Every row gives one point. The last column is the point's height on a tilted bowl or saddle (a function of degree 2), plus a little noise. Along how many of its main directions does it bend up, bend down or stay straight?

Points (17 x 4):
[[-3.58  0.00  1.17 -2.13]
 [-2.67 -0.29 -0.35 -1.16]
 [-1.66 -0.50  0.18 -0.58]
 [ 1.77 -0.88  0.01 -0.22]
 [ 0.52  0.61 -0.67 -0.33]
 [-1.80 -0.01  1.43 -0.75]
 [-3.08 -3.12  4.09 -5.41]
 [ 0.68  0.15  0.30 -0.27]
 [-0.86 -1.74 -1.76  0.73]
 [ 0.77  1.14 -1.57 -0.74]
 [-0.46  1.31 -2.11 -0.67]
 [ 1.11  0.41  1.20 -0.54]
 [ 0.04 -2.06  2.47 -1.14]
 [ 0.19  0.69  0.61 -0.30]
 [ 1.72 -0.05  2.02 -0.89]
 [ 0.81 -1.96  1.24 -0.36]
 [ 0.04  2.43  0.52 -0.63]]
Directions: 1 up, 2 down, 0 straight

Points (16 x 4):
[[ 1.03  0.65  2.96 -0.85]
 [ 0.97 -0.53  1.55 -0.59]
 [-0.65 -2.36 -1.45 -0.87]
 [-0.52 -0.09 -0.90 -0.53]
 [-1.14  0.67  0.94 -1.40]
 [-2.18 -0.89 -0.59 -1.27]
 [ 0.58 -3.60  0.18 -2.28]
 [-0.41  3.52  0.62 -2.81]
 [-0.09 -2.21  1.42 -1.73]
 [ 0.39  1.22 -1.49 -0.80]
 [ 1.16  0.08 -0.65 -0.25]
 [-1.38  2.11  0.79 -2.26]
 [-0.59 -3.23 -2.37 -1.22]
 [-0.69  2.52  1.01 -2.09]
 [ 0.48 -0.14  0.28 -0.38]
 [ 1.08  3.29 -1.07 -2.19]]
Directions: 0 up, 2 down, 1 straight

Points (17 x 4):
[[ 2.01 -1.87 -1.96  2.60]
 [-1.01  0.65 -0.33 -0.90]
 [-0.92 -0.42  0.11 -0.56]
 [-1.46  1.92 -0.82 -1.40]
 [-0.42 -0.31 -1.39  0.54]
 [ 1.44 -2.50 -0.99  1.88]
 [-2.30 -1.40  2.93 -0.04]
 [ 1.52  1.32 -2.52  1.48]
 [ 1.86 -1.67  2.67  3.89]
 [ 1.39 -2.81 -1.64  2.63]
 [ 0.64  0.77 -0.60 -0.08]
 [-3.63 -0.18 -0.76 -1.03]
 [-0.18  1.42 -0.64 -0.71]
 [ 0.30  0.49  1.05  0.12]
 [ 1.11  3.70 -0.36 -0.84]
 [-0.92  0.42 -0.38 -0.74]
 [ 0.53  1.29 -1.06 -0.16]]
Directions: 1 up, 0 down, 2 straight

Points, 25 rows:
[[-2.48 -0.61 -1.04 -1.34  0.28]
 [ 1.15 -3.71  1.42  0.36 -2.10]
 [-0.10  0.35 -3.29 -1.95  0.45]
 [ 1.25 -0.03  0.28 -0.48 -0.16]
 [ 3.43 -0.77 -1.41  2.03 -1.92]
 [-1.03 -0.92 -0.26  2.75 -1.47]
 [-1.35 -0.61 -1.58  1.75 -0.73]
 [ 0.24  3.10 -0.22  0.82 -1.17]
 [ 0.27 -2.02 -0.81  1.44 -0.30]
 [-0.27 -1.27  0.50 -1.05  0.01]
 [-0.52 -4.73 -0.82  1.72  0.11]
 [ 1.17  1.82 -1.87 -1.05  0.70]
 [ 0.05 -0.18  0.00  0.28 -0.22]
 [-1.59 -1.67 -1.70  0.53 -0.26]
 [ 0.23 -1.36  0.67  1.21 -1.04]
 [-2.50  0.36  1.67  2.69 -3.97]
 [ 1.76 -0.13  1.62  1.56 -2.62]
 [-0.98 -0.68  1.14  2.29 -2.18]
 [ 1.18 -2.31  0.25  1.17 -0.94]
 [ 1.29 -0.96  0.89  0.36 -1.08]
 [-1.33 -1.39 -0.39  0.95 -0.51]
 [ 1.31  0.01  2.91  1.40 -3.43]
 [ 1.69  0.68  0.35  0.05 -0.64]
 [-0.60 -3.52 -1.12 -2.90 -1.95]
 [ 1.65  0.61 -1.47 -0.55  0.00]]
Directions: 1 up, 3 down, 0 straight

Points, 21 rows:
[[ 1.34 -2.16  0.07  0.95 -0.87]
 [ 1.36  0.37  1.58  1.58 -0.49]
 [-1.19 -2.05 -0.20 -0.79  0.43]
 [-0.62 -0.25  1.02  1.22 -1.10]
 [ 3.22 -3.32 -3.79  0.34 -4.47]
 [ 1.71 -0.87  0.80 -0.50  0.43]
 [-0.73 -0.82 -1.37 -2.28 -1.15]
 [ 1.07  2.25  1.96 -0.04  1.34]
 [-2.84 -3.48  0.82  0.64  1.07]
 [-2.61 -1.52 -0.34  0.66  0.80]
 [ 1.09  0.44  0.91  1.19 -0.28]
 [-2.73  1.60  1.41 -1.66 -2.93]
 [-1.76 -2.81  1.27 -3.08 -2.21]
 [-0.75  0.94  2.37  0.44 -1.24]
 [ 0.33 -2.19 -0.58 -0.58 -0.09]
 [-0.84 -0.73  0.34 -0.49 -0.13]
 [ 0.55 -0.99  0.72  0.65 -0.30]
 [-1.60 -0.46  0.26  1.93 -1.52]
 [ 0.58 -2.01  3.00  1.05 -1.86]
 [-0.52  0.62 -2.21  0.04 -0.99]
 [ 0.74  0.13 -1.80  0.74 -0.99]]
Directions: 1 up, 3 down, 0 straight

Points, 39 rows:
[[-1.97  0.85 -2.69 -1.00 -2.01 -1.65 -0.32]
 [ 0.76 -0.11  1.60 -2.61 -0.50 -1.19 -0.59]
 [-0.67  1.29 -2.81  0.46  0.13  0.93 -0.22]
 [ 1.37  0.93  1.07 -1.62 -0.04  2.49  1.99]
 [-2.41  0.72 -2.90  1.19  0.66 -0.07  2.38]
 [-0.35  1.16 -1.87 -0.31 -1.67 -3.44  1.12]
 [ 1.84 -0.86  1.29  0.98  4.84  0.20  1.32]
 [-2.30  0.98 -1.68 -1.21  0.46 -0.05 -0.11]
 [ 2.11  1.46  1.34 -1.20 -0.05  2.68  1.66]
 [-0.44  0.41 -1.04  1.16  2.62 -0.20  1.69]
 [ 1.80 -0.38 -0.10  2.74 -0.74 -0.63  0.05]
 [-1.25  1.22 -1.55  0.59  0.38 -2.36  3.09]
 [-1.61  0.93  3.98 -3.79 -1.40  0.28  2.18]
 [ 0.39  0.73 -1.61  2.24  2.14 -0.02  3.14]
 [ 1.07  0.61 -0.63  0.35 -0.33 -1.94  0.66]
 [-1.75 -0.17 -0.95 -0.70 -0.12  0.68 -0.15]
 [-0.64  0.86  2.39  1.53 -3.35  0.87 -0.91]
 [ 1.77  1.89 -2.49 -1.44 -1.08  0.99  0.68]
 [-3.70 -2.31 -0.03 -1.56  0.40  1.22  1.82]
 [ 0.20  0.72  2.19 -1.87 -1.41  0.68 -0.21]
 [ 0.25  0.61  2.75  0.36  0.52  0.09 -0.59]
 [ 0.76  0.66  0.46 -1.48  0.72 -0.48  0.14]
 [-2.03  3.86  0.36 -1.53 -0.55  0.22 -2.99]
 [ 2.10 -2.17  2.03  1.84  0.28 -1.80 -1.82]
 [ 1.48 -1.00 -0.92 -0.51 -0.04  1.32  0.77]
 [-0.59  0.40 -1.79  0.84  1.06 -0.26  0.77]
 [-0.15 -0.12 -0.41  1.08 -2.41 -0.39 -0.90]
 [ 1.73 -0.85  1.11 -0.02  3.87  1.01  1.12]
 [-2.01  1.12 -1.53  0.72 -0.21  0.13  0.93]
 [-1.73 -0.91  0.70  1.61 -0.61  1.81  2.46]
 [-0.74 -0.22  2.33  1.44  3.13  0.61  0.38]
 [ 0.84 -2.21 -0.12 -0.93  1.75  1.87  0.02]
 [-1.92 -1.71  0.06  1.97 -0.19  2.40  2.98]
 [-1.69  1.80 -1.56 -1.66  0.98 -1.32  0.52]
 [-0.50  3.39 -1.86  3.52 -0.88  1.51 -2.76]
 [-1.37 -0.02  1.64  0.71 -1.01 -1.78  1.29]
 [-0.87 -0.36  0.72 -3.57  0.85 -0.61 -1.17]
 [ 0.20  0.77 -0.16  2.70 -1.56  1.41 -1.64]
 [ 1.14 -0.37 -0.54  1.57  0.08  0.34 -0.29]]
Directions: 2 up, 1 down, 3 straight
